Every row gives one point. The last column is the point's height on a tilted bowl or saddle (a function of degree 2), plus a little noise. Count its main directions that bend up, bend down and stay straight.
In the rows, zero is written as 128.

Points, 9 rows:
[[118 195  93]
 [110 214  75]
 [129  87 123]
 [147 122 124]
 [ 32 192  22]
 [152 129 124]
 [118  90 125]
 [ 89 156 100]
 [134 133 123]]
Directions: 0 up, 1 down, 1 straight

Points (16 x 4):
[[151  72 105 146]
 [143 123  96  92]
 [ 91  98 157  89]
 [183 159 110  90]
 [ 48 186 143 168]
 [148 214 107  51]
 [ 81 104 170 101]
 [105 108 210 134]
 [184  82 201 163]
 [121  97 158  79]
 [ 72 135 155 113]
 [ 57 113 106 148]
 [151  96 124  99]
 [154 168  73  79]
 [118  88 115 104]
 [231 125 160 216]]
Directions: 2 up, 0 down, 1 straight

Points:
[[184  71 156 106  97]
 [130 132 159 142 105]
 [156 144 121 157 108]
 [123 107 139 127 114]
 [113 144 155  91  97]
 [144 249 164 178  21]
 [103  74  97 169 104]
 [102 143  65  62  90]
 [111  67  99  44  79]
 [173  76 216 187  57]
 [ 70  99 176 142  81]
 [106  98 198 143  82]
 [174 151 131 128 102]
 [106 103 217 125  68]
 [189 135 141 190  86]
 [ 96 124 152 143 103]
 [ 76 116  99 128 108]
 [130  85  72  78 100]
 [115  94 159 148 105]
 [ 71 119 126 129 102]
 [118 106 172 113 100]
 [144  57  58 183  92]]
Directions: 0 up, 4 down, 0 straight

Points:
[[147 150 171 107 128 170 106]
 [178 160 123  92 154 120 139]
 [ 74 158 143  74 146 126  75]
 [ 98 149 137 110  52 102 102]
 [181 147 101 143 146  99 159]
 [110  79 166 164 125 159 117]
 [105 145  79 122 104 147 150]
 [142 106 116 110 107  98 144]
 [126 137  67 137  41  78  47]
 [123 180 149 152  95 163 119]
 [153  89  83  94 147  98 152]
 [ 94 122 146 100 197 207  53]
 [122 158  93 135 115 153 155]
 [191 152  99  86 136 125 157]
 [106  80  88 137 135 157 135]
 [114 135 137 103 112 110 133]
 [138  67 199  99 166 141  62]
 [114  78 156 150 141 159 112]
 [229  53 149 127 141 249   7]
 [167 122 186 145 143 149 120]
 [ 91 140 115 161 110 100 124]
 [164  97  74 139 205  53 151]
 [ 90 127  83 164 164 166 165]
 [156 102 106 113 138  70 149]
 [232 145 107 163 156 131 126]
 [ 73 142 180 124  80  72 148]
 [159 123 176 167 141 151 122]
 [113 136 104  99 131  85 129]
 [150 118  85 183  91 154 130]
 [ 98  92 125 105 122 148 119]
 [ 72 155  85  67 124  78  51]
 [166  98 153 125  57  83 149]
 [208 114 138 120 162 147 122]
 [136 117 164 135  96 146 148]
 [190 108 130 115 133 111 153]
 [127 180 148  66 150 135  70]
 [ 79  87 162 164 183  69 115]
 [148 126 153 155 114 126 147]
 [ 91 108 130 123 151 131 127]
 [ 77 143 153 143 150  75 147]
 [ 79 106 137 185  95 119 115]
 [103 114 172 141 110 145 147]
 [167 129 159 156 121 194 111]
 [195 101 136 173 171  90 121]
 [154 109 195 100 178 111 106]]
Directions: 1 up, 3 down, 2 straight

Points (45 x 7):
[[118 118  65 207 133 101   7]
 [111  89 112  35  93 133 115]
 [ 93 101 143 168 125 145 103]
 [141 110 143 101 104 100 108]
 [ 96 141 155 147 117 110  86]
 [170  99 126  92 136 127 113]
 [173 113 123  89 131 159 106]
 [156 123  81 157 132 118  83]
 [123 140 146 103 147  97  99]
 [101 166  53 109 112 141 123]
 [152 136 157 173 148  75  98]
 [ 60 122 165 153 157 130 115]
 [134 104 141 149 150 157 131]
 [107 203 122 147 178 139  63]
 [ 54 155 151 110 119  90  67]
 [120  95 160 154 124  92  88]
 [170  88 137  84 159 192 105]
 [129 160  87  84 129  56 110]
 [ 90 146 186  96 132 110  73]
 [102  91 228 174 132 124 130]
 [154 133  90 139 115 153  94]
 [ 94 138 137 114 105 132 110]
 [227 127 131 124 187 189 124]
 [ 87 160 126 127 113 133 100]
 [ 62  73 106  88 144  94 114]
 [176 123 153 130  89 125 138]
 [ 67 168 142 182  90 101  40]
 [135 180 170 100  85 122 119]
 [128 123   7 106 160  98 108]
 [ 99 156 119 130 129 117  97]
 [155 105  81 167 162 140  91]
 [112 132 165 160  82 173 108]
 [142 151  63 186 138  77  35]
 [133 139 132 110  96 171 113]
 [138 149  92 109 168 177  98]
 [130  84 168 138 171 104 142]
 [ 70 128 131 173 108 170  86]
 [146  99 103 156 109 110  84]
 [ 79 134  58 105 133 120 130]
 [139 115 171 164 165 110 139]
 [ 93 125 177 116 123 108  88]
 [173 105 167 127 111 143 132]
 [163 130 106 138 143  50  83]
 [155  86 118 126  79 139 105]
 [ 85 169 139 114 141 130  92]]
Directions: 2 up, 3 down, 1 straight

Points:
[[106  39 159 142  84 144 150 200 157]
 [110 145  93 136 175 174 226 148 158]
 [124 141 153 114 169  85 134 134 138]
 [140 213 125  42 118 120  98 122 149]
 [170 140  69  76 150  97 138  38 166]
 [148 161 118 144 145 171 137 140 127]
 [ 64 155 105 167 155 115 117 129 145]
 [173 124 129 159  96  62 152 104 149]
 [115 201 172 127 117 191 179  96 150]
 [122 126 142 182 133 155 156 225 151]
 [ 69 145 148 144 142 171 134  63 146]
 [120 109 200 116 110 108 178 133 146]
 [138 110  28  67 118 120 118  77 164]
 [122  87 108 102 130 151  74  52 152]
 [192 144 139 148  49 169 165 165 139]
 [140 130  48 163 108  59 116 113 161]
 [ 63 146 130 127 157 135  91 207 159]
 [145 205  90 106 111  68  78 112 150]
 [143 209 102 107 154 118 139 207 145]
 [ 99  57  79 150  88 139 137 152 147]
 [136 149  73 172 118 185 158 159 139]
 [ 19 149 169  35 167 140 149 118 193]
 [116 186 107 137 192 132  56  98 148]
 [173 107  57  84  78 100 118 144 146]
 [170  95 124 142 123 142 174 151 132]
 [ 56 164  30 215 117  30 190 155 249]
 [ 52 116 116 200 128 183  95 124 144]
 [182 163 142 155 116 131 180 165 137]
 [143  96 191 153 140 113 144 194 144]
 [115 223 147 166 141 160 136 133 142]
 [142 127 169 138 127 158 127 110 125]
 [132  53 111 216  84 200 144 114 142]
 [ 93 123 187 104 182 109  73 115 155]
 [ 77 127 127 127 172 136 140 132 143]
 [ 55 136 171 140 126 166 126 139 149]
 [146 103  84 122  98  78  77  84 144]
 [136 164  72 158 149 137 112 122 133]
 [ 45 166 112 193  24 124  58 147 161]
 [134  90 111 129  70  33 118  57 169]
 [146  98 114  79 134 136 234  78 158]
 [181 135 117 118 124 160 136 104 127]
 [167  37 112 183 149  79 195  87 181]
 [103 231 127 150 151 167 132  77 150]
 [213  80  26 217 140 151 112 132 173]
 [127 189 193 108  89 176 139  87 145]
 [ 90  92  11 185 144 192 140 147 175]
 [205  90 166 136  94  68 122 151 146]
 [147 102 193 128 152 129  83 150 137]
 [ 54  89 139 107 206 182 160 156 176]
 [ 48 116 131 154 128 156 180  79 157]
 [187 120 124 201 119 182 184 126 139]
 [140 118 123 149  51  88 101 152 138]
 [ 86 181 141 202 117 147 138 133 139]
 [111 208 113  94 156 164 107  76 151]
 [130  84  71 175 161 169 159  42 161]
 [110  71 191 114  90 164 153  85 147]
 [ 66 218  88 195 126 111 123 110 160]
 [114 134 190  53 138 125 161 184 150]
 [164  83 164 108 179 185 162 206 151]
 [106 124  70 117  95 155  94 112 139]
 [105 151  95  98 172 135  89  87 147]
 [124 117 139  97  85 158 128 138 131]
 [173  92 130 133 177  97 132  73 146]
 [131 164 178  77 176  96 103 127 146]
 [ 95 177 227 107 114  92 150 128 164]
 [117  49 125 210 172 198  34 194 178]
 [209 188 149 145 160 107 183 102 153]
 [ 86  66 113 138  90 137  60 110 143]
 [136 145 158 168 123  69 127 150 140]
 [ 86  56 152 151 123 156 154 132 145]
 [195  51 214 114 183 230  97  76 198]
 [114 142  76  83 167 180 107 153 149]
 [156 198 138 203 126 144 141 187 146]
 [147  21  35  84 120  86 197 156 182]
 [116 166 118 165 192  85 104  54 152]
 [110 208 173 150 169  95 111 148 149]]
Directions: 7 up, 0 down, 1 straight

Points (60 x 9):
[[ 36 131 144 179 172 111 123 181  87]
 [194 126 164 154 130  94 104  93 129]
 [208 123 223 145 142 185 139  58  82]
 [226 127 111 154 130 121 112  64  89]
 [111  41 170  72 138 126 163 138  89]
 [122 123 143 106 126 164   7  96 122]
 [163 176 119  78  65 197 142 124 200]
 [150  96  64 114 178  99 120 129  93]
 [ 97 155  49  52 155 118 145  84 158]
 [153  91 104 142 107 191 130 100  80]
 [148 125 146 118 130 122 127 146 133]
 [100 126  61 155 170  85 114  53  88]
 [ 53 108 157  82 227  92 114 106  99]
 [ 51  72 157 113 123 118  83  78 109]
 [109 135  91 151 121 140  90 161 131]
 [200 127 191 147 146 138  93  81  87]
 [130 164  99 135 150 221  95 169  94]
 [121 138  90 113 140  48 121 128 115]
 [225  48 147 135 151 190  41 150   7]
 [130 164 154 113 194 160 100 167  85]
 [105  53  29 118 135 182 114 107  88]
 [123 172 164 113 105 141 144 164 135]
 [126 175  52 174 110 173 113  79  63]
 [145  99 136  98 132 131 136 109 134]
 [ 93  80  53 115  39  94 130 137 120]
 [ 43 143 163 188  66 172  36 123  79]
 [111 112 248  45  88 109 155 131 142]
 [115 127  67 101 205 133  97  86 114]
 [ 59  69 146  98 154 156 154 142  82]
 [ 46 144 213 155  89 143 177 134  37]
 [162 201 126 157 150 184 102 111  66]
 [142 149 154  66 134  99  93 139 143]
 [ 98  90 153  89 140  91 164 188  98]
 [182 129 159 232 196 101  58  75  78]
 [110 106  97 163 186 139 131  98  88]
 [141 100 118 118  65  69 133 124 150]
 [219 122 178 112  86 143 137 122 179]
 [ 91 127  93  63 149 136 202 188 104]
 [168 140 141  83 100 129 175 110 189]
 [166  58  85  53  89 102 199 185 113]
 [117 154  94 125  77 202 132 120 127]
 [167 108 116 176 149 110 118 140 114]
 [142  23 112 180 167 106 158 126  76]
 [ 97 150 215 156 150 113 116 116  80]
 [185 160 107  63  60  37 133 219 154]
 [149  86 121  75 193 104 140  39  93]
 [151 178 163 119 103 105 136 133 148]
 [119 138 136 116  77 122 148 182 140]
 [ 92  32 156 126 167 127 177 175  35]
 [154 143 140 164 149 139 126 107 102]
 [ 69 111 145 103 154 180 106 106 121]
 [132  73 159 138 217  23 149 110 112]
 [157 154  89 100 132  57 205 167 110]
 [141 115 109 226 111  99 163 206 100]
 [192  94 105  98 137  51 128  41 100]
 [172 141  75 142 136 140 227 139  91]
 [108 144 129 115 194  25 129 199  67]
 [129 163 153 127 113 116 162  91 136]
 [140 108 114 164 168  70 131 114 119]
 [207 119 115  87 140 102 147 162 134]]
Directions: 2 up, 5 down, 1 straight
